Each row of a before or after table is a point. One or more steps were done to the points. Then noise was added and the rows were shuffled. The steps act on columns, c1 being the first. What was done? A step turns or swaps two columns, mirrors them in a line or flattens them onto one, adds a multiple of one to another, or multiplies or shifts one. Angles are multiples of 10 degrees, from the lower column toward the higher: turns from -170 to 170, lines from 10 to 170 but not 90. Use the fewest steps. Two steps may share a column if one is a turn and the other turns, adds or multiplies; they go together, in the order done. Otherwise the lowest column goes first.
In the rows, zero is written as 128.

Before, 11 rows:
[[181 110 159]
 [117 152 110]
 [ 78 115 153]
 [100 173  99]
 [123 148 127]
 [ 76  99 151]
 [103 158  93]
 [129 112 114]
 [179 131 122]
 [ 69 102 156]
 [135 159 111]]
After (11 x 3):
[[ 78  79  70]
 [104 190 218]
 [181  68  56]
 [135 146 186]
 [ 71  81  54]
 [100 166 219]
 [ 76  97  61]
 [122 118 145]
 [179 139 142]
 [130 171 142]
 [118 156 181]]
Steps: multiply c3 by 3; turn c2 and c3 by 130 degrees

Before (14 x 8):
[[134 151 162 144 165 170 107 106]
 [151 189 132  94 173 157 128 106]
 [ 73 149 145  91  52 202 147  79]
 [ 92 162 129 162 184 117 143 113]
 [135 150 217 148 192 142 152 141]
 [124 180 146 175 141 155 108 136]
 [102 132 136 133 149 180  94 163]
 [141 204 190 134 127 172 141 170]
 [162  76 159 142  48  58  90 108]
 [167  48 135 187  25  91 139  83]
 [133  52 158 156  53  53 131 107]
 [144 158 126 143 174 154 176 156]
 [124 143 127  95 195 142 168 147]
 [118  74 109 111  74 199 124  56]]
After, 14 rows:
[[142  93 158 103  46  58  78 167]
 [162 137 132 145  26  90  51 169]
 [148 144 129 124 185 117 164  96]
 [147 109 159 101 163 169 153 138]
 [147 133 160 116  56  54  52 138]
 [182 146 143  52  49 207 149  85]
 [ 84 141 190  94 126 172 201 135]
 [120 106 143 137 142 154 177 120]
 [104  89 137  93 145 183 130  92]
 [114 164 127  53 192 142 139 121]
 [145 128 131  54 175 158 193 156]
 [117 150 215 110 190 146 150 131]
 [204 128 112  70  77 197  73 130]
 [ 99 180 124 105 173 150 156 136]]
Steps: turn c1 and c8 by 100 degrees; swap c2 and c7; shift c4 by -40

Before, 10 rows:
[[117 114 139 114 111 119 124 129 138 121 119 118]
 [122 121 134 131 124 115 114 148 119 116 168 133]
 [132 115 134 129 107 121 132 118 120 119 127 129]
 [132 112 119 132 138 135 130 149 147 116 150 130]
 [134 119 143 122 125 115 130 134 130 138 142 138]
 [131 147 119 120 134 117 131 119 143 133 120 135]
 [121 115 131 137 107 140 113 124 125 123 120 136]
 [135 111 140 192 141 130 119 130 129 127 118 126]
 [131 123 145 114 115 139 118 121 134 114 114 121]
 [116 112 146 126 118 127 127 115 128 115 124 137]]
After (10 x 12):
[[113 139 136   7 121 139 119 170 137 128 138 126]
 [127 143 132 112 121 104 113 138 127 123 135 139]
 [123 130 137 156 117 112 118 125 143 114 139 118]
 [129 137 139 116 161 128 114 111 125 116 102 135]
 [118 138 138 129 123 111 132 138 125 119 115 129]
 [130 145 130 154 115 115 124 117 143 121 118 115]
 [131 148 142 137 123 119 127 139 140 114 125 140]
 [135 110 111 146 117 138 131 132 134 132 122 137]
 [118 134 138 137 137 130 130 118 139 138 110 141]
 [117 140 109 114 152 135 130 111 138 116 129 130]]
Steps: turn c1 and c2 by -150 degrees; turn c3 and c9 by 40 degrees; multiply c4 by 2; turn c4 and c8 by 160 degrees; turn c5 and c6 by 110 degrees; turn c5 and c11 by -110 degrees; multiply c12 by 1.3

Before (12 x 20):
[[118 118 118 104 193 175 124  64 116  73 111 138  85  61 103  92 169 127
  148 171]
 [136 135 117 120 206 105 124 105 104 123 139 114 133 126  73 110 133 143
  116  83]
 [ 77 145 125 140 118 188 133 153 153 121 173 135 124  63 140 168 129 138
  146 145]
 [ 37  98 201  97 193 187 116  81 115 120 140 146 161 180 175  80 171  63
  145  98]
 [121 208 106 169  97  64 147 138 205 166 115 124 157 130 122 137  95  61
   90 179]
 [ 74 166 113 143 130 127 183 144 195 109 138 105 202 100 167 115 121 129
  178 184]
 [112 110 161 103 163 164  58  72 102  91 182 159 139 116 185 108 123 153
  178 135]
 [117 231 149 125 123 142 172 189 203 159 119 128 186 137 101 127  84  61
  178 203]
 [133 195  40 190 143  88 128 168 192 176  48 111 168 188  91 159  84  47
  148 144]
 [136 108  55 135 179 159 108 107  98 101 167 121 132 128  83  67 113  92
   99 139]
 [119 203  82 151 153 122 106 103  82 185  76  77 203 194 107 143 104  78
   81 139]
 [ 89 107 163  45 188 165 121 140  78 107 130 179 159 168 212  90 198  95
  134 125]]
After:
[[ 74 166 126 143 130 126 118 140 194 110 139 105 202 100 167 175 183 147
  178 184]
 [120 208 134 170  97  62 147  81 204 167 113 125 156 131 121 197 156 180
   90 178]
 [120 202 177 150 153 121 148  94  83 184  75  78 205 194 108 201 114 168
   81 139]
 [ 88 107  95  44 188 166  84  90  78 107 129 178 158 168 212 150  98 128
  134 125]
 [132 194 155 190 145  87 157 102 192 176  47 110 167 187  91 219 142 249
  147 145]
 [112 110 149 102 162 167 148 119 102  91 182 159 140 116 184 169  64  63
  179 135]
 [136 136 151 120 206 106 125 138 105 123 140 115 132 125  73 171 123 116
  117  83]
 [136 108 191 135 179 158 142 118  98 101 165 119 132 127  85 127 116 183
   99 138]
 [119 230  67 125 123 142 145  83 201 159 119 129 188 138 101 186 184 181
  178 204]
 [ 37  99 116  94 192 186 103  29 116 121 140 147 161 180 176 140 102  85
  145  98]
 [119 119 183 103 192 176 100 111 116  72 111 137  85  61 103 153 111 100
  147 170]
 [ 78 146 110 142 119 187 127 147 154 121 173 136 124  62 139 227 133 138
  147 145]]
Steps: turn c3 and c8 by 130 degrees; turn c8 and c18 by -120 degrees; turn c7 and c17 by 110 degrees; multiply c7 by 0.7; shift c16 by 60

Before, 9 rows:
[[155 139 164 148 118 141 131 140 113 109 151 110 108 139 112 146 125 103
   98 123 144 157 131 122 133  98 153 165 117 118 107 136]
 [109  97 148 126 100  97 175 130  72 127 128 129 142 160 110 138 119 168
  141 122 125 111  98 126 128  89 113 131 160 114 103 129]
 [103 145 133 146 125  83 118 103  85 160 156 117  98 106 137 127 166 152
   85 189 121 135 103 180 137 111 151 102 118 132 121 110]
 [113 157 113 173 160 123 129 109 101 131 150 159 125 159 150  96 132 155
  153 168 118 105 162 131 138 140 137 151 158 141 146  97]
 [145 153 105 116 145 120 165 139 123 116 100 148 146 127 173 137 137 122
  137 155 163  97 148 118 143 155 141 119 129  94 141 124]
 [129 106  92 176 157 144 105  97 117  92 135 135 105 157 127 108  97 119
  120 164 179 139  96 136 121 110 111 137 129 166 133 106]
 [121 123 153 121 170 140 168 111 138 137 167 139 125 105 178 158 165 150
   95 129 104 115 165 113 161 110 152 114 124 165 152 128]
 [137  99 161 155 156  96 114 138 136 118 108 127 139 124 138 117 130 118
  118 146 106 158 142 122 143 121 161 104 161 151 128  89]
 [107 149 133 147 104 135 119 102 138 137 128 141 151 145 126 158 144 103
  123 154 136 127 166 170 116 102 157 108 118 101 134 137]]
After (9 x 32):
[[122 124 153 119 167 139 169 110 176 127 167 141 100 105 178 159 157 149
   98 128 102 115 115 115 163 112 153 113 139 167 154 128]
 [143 152 106 114 142 118 167 143 165 141 101 149 180 126 172 137 143 121
  135 153 164  97  97 119 137 147 141 118 108  93 140 123]
 [106 149 134 145 104 136 120 102 177 151 130 143 124 145 128 161 115 102
  124 153 138 127 114 170 146  97 157 109 137 100 138 135]
 [109  97 149 128  98  99 175 131 114 138 129 131 147 159 110 135 127 167
  142 122 125 113  48 127 119 152 114 131 199 117 104 132]
 [114 156 114 173 161 125 126 109 142 125 149 157 117 159 149  96 137 154
  153 168 120 102 113 130 133 181 136 151 156 140 146  98]
 [137 100 160 157 156  98 115 136 174 133 109 128 167 126 139 116 143 117
  116 143 105 159  91 123 130 175 162 103 178 152 128  88]
 [100 145 133 145 126  83 118 105 125 108 155 118   9 106 137 127 140 151
   84 188 123 134  52 182 167 104 152 101 128 132 123 109]
 [131 106  92 175 158 145 105  97 157  95 135 134 208 157 127 110 119 117
  119 162 178 139  49 138  97 118 113 136 142 168 132 103]
 [156 136 165 149 119 140 129 142 154 103 155 110 161 135 112 147 132 105
   98 121 144 154  82 122 127  91 155 164 135 117 107 137]]
Steps: shift c9 by 40; turn c10 and c13 by -70 degrees; multiply c13 by 3; swap c17 and c25; shift c23 by -50; multiply c29 by 2; turn c26 and c29 by -50 degrees

Before (8 x 64):
[[187 115  98 169 118 150 137 123 124  72 129 184  92 100 127 142  99 182
  181 154 106 120 134 142 211 134 131 110 166 133 110 143 162  91 100  94
  134  95  78  79  90 135 162  82 148 185 118 205 117 151 154 186 100 125
  109 123 180 159 122 114 126 121  62 118]
 [126  40 179 178 165 166  89 120 114 143 133  67 153  51 203 202  91 106
  194 120 185  74 134 161 195 124 160 133 128  94  77 150 105 171  98 106
   46 108 154 109  94  87 127  24 207 127 158 184 139 179 131 121 155 173
  146  38  53  90  48 165  53 124 144 124]
 [145  90 131  86 144 124  62 110 172 171 151 135 104 177 124 152 162  75
  101  91 150 184 132  93 124  84 176 105  92 131 134 136 173 108 175 174
  127  80  91 168 110 109 167 119 127  75  90  89 178 105 146 130 143 120
   70 152 133  99 200  95 183  93 208 129]
 [100  74 115 101 106 101 107 105 111  89 131 101  85 197 146 192 110  74
  109 104 135 184 155 134 173 121 146  99  70 147 126 121 139 116 141 152
  158  75 115 135 105 105 164  92  96  98  55  48 173 136 141 131 140  86
   67 133 104 132 159 145 140 117 215 125]
 [193 128 104 172  96 164 160 111  91  99 116 178 168  49 153 124 157 163
  139 177 152 176 142 147 162 157 147 126 147 102 147 141 158 111  94  67
  138 126  97 154 123 108 174 139  76 148 104 238 174 173 146 188  70  74
  127 171 214 172 161 101 147 174  56 150]
 [153 144  99 176  93 109 167 163 106  88 123 183 149  59 134 113  69 172
  139 153 105 123 136 165 151 130  96 135 148 138 124 139 140 153  42  56
  148 133  55 114  74  93 184 108 107 155 138 226 160 133 138 157 123 122
  157 125 145 138  83 148 111 172  67 144]
 [134  58 116  70  94 131 105 162 136 134 130  96 145 181 145 173 140 100
  147 123  90 184  96 118 116 137 110 115 110  76 137  82 132 126 165 178
  165  79  93 183 130 113 123 119  92  86 112 111 121 151 139 126 150 107
   95 159 137 105 170  98 165  71 229 129]
 [132 111 144 106 101 129 100 135 131 100  97 153 111 205 139 159 166  59
  107 102  97 172 142 146 174  90 138 108 101 138 104 138 114 137 145 112
  141 119 110 136 164  75 141 155  88  90 124  80 123  78 137 153 146  90
   88 145 125 101 161 120 161  60 218 122]]
After:
[[134  63 115  78  97 130 108 156 140 131 125  99 149 182 139 177 137 102
  146 123  88 152  95  76 119 135  82 110 109  71 137  80 129 122 167 183
  169  78  95 181 130 117 122 113  91  90 107 108 124 153 147 124 147 102
   91 161 139 105 163  98 168  69 233 128]
 [193 132 105 176 107 164 166 123  94 119 110 181 168  52 144 120 159 155
  130 176 154 154 139  86 161 164 180 145 139 108 154 138 163 110  91  62
  141 123  96 151 123  96 173 138  82 146 104 244 177 176 145 184  67  82
  124 179 219 177 165  98 145 175  58 147]
 [125 116 146 107 104 124 101 148 134 109  94 162 109 215 134 161 175  55
  108 104  95 149 143  90 174  97 154 135 104 133 107 138 118 141 142 111
  142 115 111 132 169  82 137 157  90  92 119  81 126  76 146 151 145  93
   90 143 121 107 163 120 158  53 225 124]
 [140  89 131  79 140 126  61 147 171 153 144 131 109 177 124 151 162  76
   96  97 149 136 130  68 115  81 248 159  96 132 130 129 166 107 182 175
  129  85  86 171 107 107 168 119 134  74  95  93 179 101 146 131 146 122
   58 142 136  97 206  97 180  95 204 127]
 [148 138 104 174  86 111 167 141 111 110 122 186 154  58 129 117  70 180
  147 152 103 136 135 145 155 130  50  93 147 132 121 143 139 149  43  53
  138 137  60 111  78  92 180 100 100 163 137 227 156 128 140 152 124 119
  163 124 147 139  85 141 112 172  66 136]
 [133  40 174 174 162 166  95 126 113 131 127  65 149  53 205 204  89 116
  201 122 190 122 132 180 198 124 214 133 132  88  78 148 111 172  96 105
   42 108 151 109  93  85 122  22 211 124 159 183 135 179 128 122 156 171
  148  34  54  94  58 161  56 121 145 125]
 [ 99  80 113 106 101 102 109 146 112 122 131  96  82 201 149 195 106  71
  108  98 131 150 150  73 171 121 184 165  72 144 125 126 134 115 141 152
  157  72 117 136 106 107 164  84  99  96  56  49 176 132 140 133 136  90
   66 131 103 136 163 141 140 120 223 127]
 [198 115  99 169 116 146 135 149 123 112 135 184  94 104 128 146  94 181
  188 148 108 133 128 136 209 130 134 138 165 135 113 146 162  94 102  92
  134  96  72  72  91 133 166  82 145 189 118 204 116 154 153 188  98 128
  115 127 184 157 116 119 125 121  55 122]]
Steps: mirror c8 and c28 in the line at 150 degrees; multiply c10 by 0.4; multiply c24 by 0.4; turn c22 and c24 by -70 degrees; multiply c27 by 2.5
